Each row is a point. Two turns around zero, p and q, are shown by what they do to some points. Where does a point land after both, in the order given? Backwards means that the second turn is done in reverse. Each puzzle has new turns, and all numbers are rounded.
(in the rows, 128 means zero)

Turn p:
[185 145] => [181 155]
[ 69 100] => [75 89]
[166 122] => [166 129]
[124 149] => [120 148]
[ 97 124] => [ 98 118]
Turn q:
[141 138] => [137 142]
[ 91 169] => [ 79 153]
[152  77] => [168  89]
Where do these land?
q, then p backwards: [109 168] => [103 164]
q, then p: [102 130] => [105 116]
q, then p: [173  86] => [188 115]

Turn p:
[124  56 141] => [123  56 116]
[200 142 151] => [203 134 144]
[140 155 125] => [140 155 133]
[ 86 140  67] => [ 78 160  81]
[105 142 150] => [109 133 156]
[113 133 133] => [114 131 136]
Turn q:
[120 125 160] => [112 119 155]
[109 101 125] => [114 101 116]
[ 77 134 112] => [ 83 133  99]
[160 183  78] => [167 192  98]
[175  98 165] => [166  95 173]
Where do these land?
p, then q: [120 120 107] => [123 130 105]
p, then q: [126 155 122] => [122 154 135]
p, then q backwards: [ 69 154 133] => [ 82 159 161]
q, then p: [197  83 149] => [195  77 136]

Turn p:
[145  90  59 158] => [143  89  66 171]
[129 149 154 111] => [128 149 148 104]
[122 166 143 151] => [137 165 150 145]
[ 69 165 158 126] => [ 81 171 168 135]
[142 135 156  99] => [134 133 144  89]
[144  93  50 124] => [129  94  50 144]
[145  97 177 127] => [144  94 170 107]
Turn q:
[176 101 152  82] => [181  88 161 111]
[139  90 109 122] => [124  85 129 136]
[ 41 168 127 169] => [ 52 196 110 119]
[137 138 101 113] => [139 118  99 120]
[147 143 151 153] => [145 153 142 153]
Where do these land?
p, then q: [ 84  74  93 118] => [ 55  99 126 129]
q, then p: [215 123 142 116] => [209  92 132 124]
q, then p: [100 144  97 121] => [ 98 137  95 129]
p, then q: [122 143 121 158] => [128 150 124 155]
q, then p: [119 156 186 128] => [144 174 159  98]

Turn p:
[ 60 134 147  70 103  82] => [ 65 121 164  82 141  68]
[155  93 169 169 134 139] => [164  97 160 160 135 162]
[147 133  87  99 158 141] => [149 141  78 100 133 126]
[177 188 146 171 163 132] => [177 194 134 174 143 144]
[168 161  91 130 109  75] => [148 155 106 155  92  69]
[112 125 157 106 112 137] => [114 124 160 102 125 133]
[ 88  70 138 142  87 180] => [ 84  68 142 119 107 186]
[116 119  89 138 157 137] => [122 121  81 133 148 136]
Turn q:
[100 157 169 142  78 127] => [ 86 159 172 153 106 146]
[128 142 136 127 170 173] => [139 118 134 124 185 150]
[ 82 121 156 106 130 134] => [ 81 109 150 110 136 134]
[ 81 145 112 151 151 135] => [ 90 131 110 148 167 116]
[165 127  42  67 159 104] => [172 146  57  55 132  93]
[207  71 116 145  66 124] => [193 114 109 148  40 158]
[ 86 140 157 150 140 103] => [ 88 123 155 151 141  98]
[176 122 137 136 130 123] => [175 125 139 135 116 127]
Where do these land?
q, then p backwards: [163 201 105 146 153  87] => [160 194 134 118 168  77]
p, then q backwards: [ 83 137 178 151 119 138] => [ 93 153 181 134 123 151]
q, then p backwards: [130 133 132 153 149 176] => [121 114 141 164 167 144]
p, then q backwards: [148  87 124  61 104 168] => [150  80 127  52 116 129]
q, then p backwards: [136 103 177 131 100  70] => [146 120 152 122  56  94]
p, then q backwards: [136 159  87 166  91 158] => [119 124 100 157  60 133]
q, then p backwards: [115 104 101  83 150 161] => [108  95 107  92 156 162]
p, then q: [114 100 120 132 158  67] => [141  90 114 137 123  66]

Turn p:
[105 225 137 116  95 114 122 114] => [ 78 172  80  82  93  90 129 115]
[150 104 116 126 100 134 128 161] => [160 113 121 137 113 136 146 161]
[ 93 110 146 109 135 102  87  33] => [102  97 111 145 124 129  59  46]
[141 115 147 119 141 162  95 128] => [145 138 144 133 123 141  83 145]
[ 98 108 114 123 137 116 148 155] => [118 102 126 116 155 151 153 138]
[138 135 112 176 135 183 138  96] => [110 175 162 177 108 148 134 121]
[132 144 115 161 131 107 132 156] => [116 135 120 140 147 102 156 152]
[143 112 108  99 147 101 149 153] => [164 114 122 108 163 131 154 125]
[152 101 157 123 130 133 152 157] => [157 107 167 113 125 123 138 151]
Turn q:
[ 94 127 114 150 115 131 115 125] => [106 144 120 156 134 146 121 112]
[ 97 203 163 148 131 136 132 104] => [123 219 137 128 125 109 139 132]
[155 110 137  95 153 151 107 135] => [135  97 134  99 164 107 118 142]
[111 122  99 148 143 101 118 150] => [113 114  96 165 118 116 129 120]
[110 128 104 138 131 145 151 168] => [122 121  97 145 139 148 167 136]
[134 100 106 149 100 132 118 170] => [129  99 101 156 133 167 117 147]
[135 128  94 114 106 119 126 129] => [113 114 106 112 110 146 118 121]
[185 126 137 151 126  83 129  95] => [179 122 137 125  80 109  90 117]
[143 104 214  37 120 139 147 134] => [117  98 218  70 138 115 148 191]
[117 132 112 151 156 145 137  70] => [144 153 134 126 141 116 132  63]
Where do these land?
p, then q: [124  72 133 136 169 154 144 114] => [168 141 167 140 177 115 123 134]
q, then p: [134 163 150 119 131 117 170 141] => [138 128 125  93 107 113 170 138]
q, then p: [151 155 134 117 116  99 121 184] => [140 114  93 124 134 138 163 180]
p, then q backwards: [158  83 138 172 163 101 151 105] => [105  70 163 149 174 129 131 112]
p, then q: [ 90 123 125 125 106 122 114 133] => [103 111 120 139 146 151 133 113]
p, then q: [112 139 137 139 101 157  87 125] => [ 98 142 102 147 140 157 105 142]
p, then q: [114  85 104 149 164 128 152 110] => [167 142 157 148 161 115 148 102]
p, then q: [110 115 130  89  99 155  93  83] => [113 136 121 108 158 169  72 107]
q, then p backwards: [113 171 114 108 124 133  70 115] => [ 99 184 142 125 151 126  89 121]
p, then q: [175 174 115 126 107 113 179 170] => [140 122 119  91  59 127 177 155]

Turn p:
[109 151 106 141 103 170 153 126 123] => [112 177 126 140 106 152 148 128 108]
[107 165 175 114  77 132 168 166 134] => [126 139 187 117  79 121 153 174  97]
[155  99 125 130 117 118 150 166 141] => [152  98 115 147 109 137 144 161 137]
[ 94 120 157  96 155 137 135 109 125] => [ 98 109 154  95 152 142 140 113 118]
[145 106 129 177 174  99  89 118 153] => [115 101 112 165 157 100  93 113 181]
[ 90 136 107 132 181 103 148 105 111] => [ 83 135 104 110 178 104 151 126 129]
[156 112  93 108  79 123 116  72 114] => [170 137  91 111  99 121 132  66 111]
[113 120 109 152 134 112 108 166 141] => [110 125 104 135 119 124 102 163 153]
[135 125 160 127 153 143 115 144  98] => [128 111 149 139 159 140 104 138 104]
[177 145 119 105 108 143  99 110 140] => [186 148 137 123 122 138 112 100 141]
Turn q:
[ 97  95 118 166 117 128 110 119 147] => [ 89  96 132 150 110 112 120 118 154]
[157 133 155 146 135 125 121 153 124] => [145 136 145 144 138 131 108 163 127]
[132 225 121 138 129 160 121 129 138] => [132 213  84 142 133 156 116 128 149]
[136 119 137  96 136 145 121 136 156] => [146 122 148 108 128 158 132 120 148]
[150 144 138 112 106 116 122 109 128] => [157 145 127 120 101 120 122 123 119]
[ 80 111 149 145 113 106 129 134 135] => [ 86 119 148 136 103 111 152 144 135]
[ 98  96 143 121 144 121 147  50  76] => [ 99 123 157 129 126  95 139  65  60]
[137  91  96  64 123 152 110 144 100] => [139  80 113  74 129 172 119 116 100]
[146 176 122 152 151  99 123 152 153] => [140 168 115 127 152 104 117 161 167]
[148  91 101 139 127 128 176 154 122] => [148  78 110 148 161 122 155 141 120]
Where do these land?
q, then p backwards: [122 123 180  96 103 119 117 143 160] => [127 145 150 101  93 144 145 153 172]
p, then q backwards: [144 134 103 158 163  93 152 138  95] => [138 144  98 168 139 105 169 147 108]
q, then p: [ 98 116 123 166 144 135 166 130 108] => [ 75 122 109 146 149 112 143 139 120]
q, then p: [161 141 112 117 191 164 130 122 102] => [130 141 134 128 205 144 106 102 135]
p, then q: [115 100 123 101 102 116 124 120 174] => [153 102 128 121  88 144 156 105 142]
q, then p: [ 94 129 135  84  91 123 100 132 130] => [138 137 137  93  82 155 141 127 100]
q, then p: [123  95 143 130  93 128  88 139 141] => [128 103 134 127  74 147 104 125 124]
p, then q backwards: [161 136 104 165 130 133 182 117  82] => [136 155 127 156 114 133 201 118  97]
p, then q: [146 171  98 145 158 158 132 149 130] => [127 174 114 144 166 142 116 146 158]
p, then q: [115 135 159 117 104 112  90  90 157] => [140 138 163 108  71 112 127 106 129]

Turn p:
[157 152 114 140 120 107 116 146 148 118 151] => [138 152  95 121 120 133 124 139 140 103 159]
[140 153 144 134 128 116 120 106 157 119 151] => [133 140 108 103 116 125 127  97 122 113 153]
[112 151 152 145 147 119 140 155 138 109 159] => [134 150 140 110 150  99 140 117 151 100 149]
[121 137 135 127 125 154 122  94 137 109 135] => [122 111 133 116 133 143 119  95 109 112 130]
[ 93 104  98 147 158 158 117 147 119 114 107] => [ 99 100 154 171 159 120 106 139 142 123 130]
[120 150 133 157 117 106 159 117 100 142 131] => [113 174 138 133 132 134 164 121 117 133 121]
[136  95 135 104 108  98 133 112  98 124 113] => [147 111 131 136 107 126 160 150  94 151 117]
[103 138 117 116 134 136 123 144 121 155 148] => [103 129 124 104 153 124 125 144 144 138 119]
[136  91  89 109 146 142 129 124 152 130 119] => [121  79 114 151 117 143 120 131 156 142 133]
[122 135 148 101 110 155 150 139 127 106 127] => [150 113 145 110 134 133 134 124 132 100  95]
[145 125 137 123 151 127 130 128  94 143  96] => [149 137 127 155 143 122 125 128 118 163 107]
[157 107 128 154 121 116 103 138 128 161 126] => [132 151 130 135 105 136 104 151 129 161 153]
[122 125 132 108  99 130 122 112 146 132 102] => [122 113 123 121  94 128 118 126 111 123 101]
Turn q:
[131 120 138 160 131 115 126 136 140 136 111] => [131 150 126 156 116 128 138 114 129 121 142]
[114 125 142 151 142 114 129 104 110 127 133] => [101 147 153 128 125 132 117 109 129 130 135]
[111 135 126 115 125 114 121 193 182 106 121] => [139 120 108 151 105 133 191 167 126 100 105]
[ 91 123 124 118 137 165 126 124 112 107 156] => [115 103 154 105 129 161 114 148 153 123 120]
[144 151 114 130 124 117 124  98 106 115 107] => [114 154 106 112 128 120 100 119 120 147 115]
[129 128 142 109 116 129 166 108 123 139 163] => [125  94 148  96 133 117 138 101 123 144 135]
[ 81 116 142 119 128 130 123 109 108 130 111] => [118 132 166 138 129 128 111 123 153 135  95]
[144 122 132 154 103 125 113 113 129 135 107] => [130 145 110 147 119 107 111 116 145 137 144]
[144 115  71 116 137 130 115 125 130 144 110] => [144 139  96 141 178 140 120 141 126 142 123]
[140 119 120 118 135 130 151 114 164 127 110] => [148 135 108 117 145 126 150 103 139 116 118]
[135 172 116 115 126 145 120 188 148 143 149] => [164 114 119 118 108 137 159 185 100 135 141]
[144 119 136 127 120 113 125 111 113 117 171] => [ 91 106 131 112 135 113 121 123 119 126 153]
[146 124 152 127 138 124 111 106 118 131 128] => [122 140 138 122 132 105 105 119 122 111 138]
[138 123 136 133 128 141 140 165 111 136 117] => [151 112 128 149 109 144 119 127 107 125 130]
Where do these land?
q, then p: [155 115 116 138 144 125 123 118 106 139 138] => [121 123 124 120 163 128 123 126 117 140 151]
p, then q: [131 101 135 114 127 147 121 116 138 126 123] => [132 114 132 146 139 111 112 121 142 117 137]
p, then q backwards: [119 225 139 110 116 124 169 112 126 144 123] => [137 142 114 110 164  94 157  87 164  81  73]
q, then p: [123 109 131 126 147 109 106 127 127 141 112] => [130 151 132 144 143 108 125 111 122 118 141]
p, then q: [138 109 151 123 130 142 112 156 116 141 128] => [146 130 131 142 126 103 127 144 105 107 140]
q, then p: [140 152 120 127  71 118 117 128 135 128 148] => [101 132 115 116 104 126 151 169 151 145 132]
q, then p: [119 109 121 133 146 143 112 142 141 145 152] => [150 127 148 120 144 124 126 119 156 119 149]
q, then p: [117 125 136 167 145 127 127 114 133 119 127] => [115 132 130 102 134 134 123 103 122 101 126]
q, then p backwards: [119 116 114 113 134 131 117 122 128  63 150] => [ 94 147  84 107 103 147 127 135 148 134 143]
q, then p: [141 130 122 137 141 112 148 130 146 107 113] => [115 122 118 144 138 150 144 114 120 113 112]
q, then p: [117 120 140 135 111 109 165 129 123 139 143] => [117 127 152 118 110 138 149 112 118 155 124]
p, then q backwards: [117 127 111 115 123 149 119 145 116 145  78] => [105 119 118 103 117 120 106 140  93 115  99]
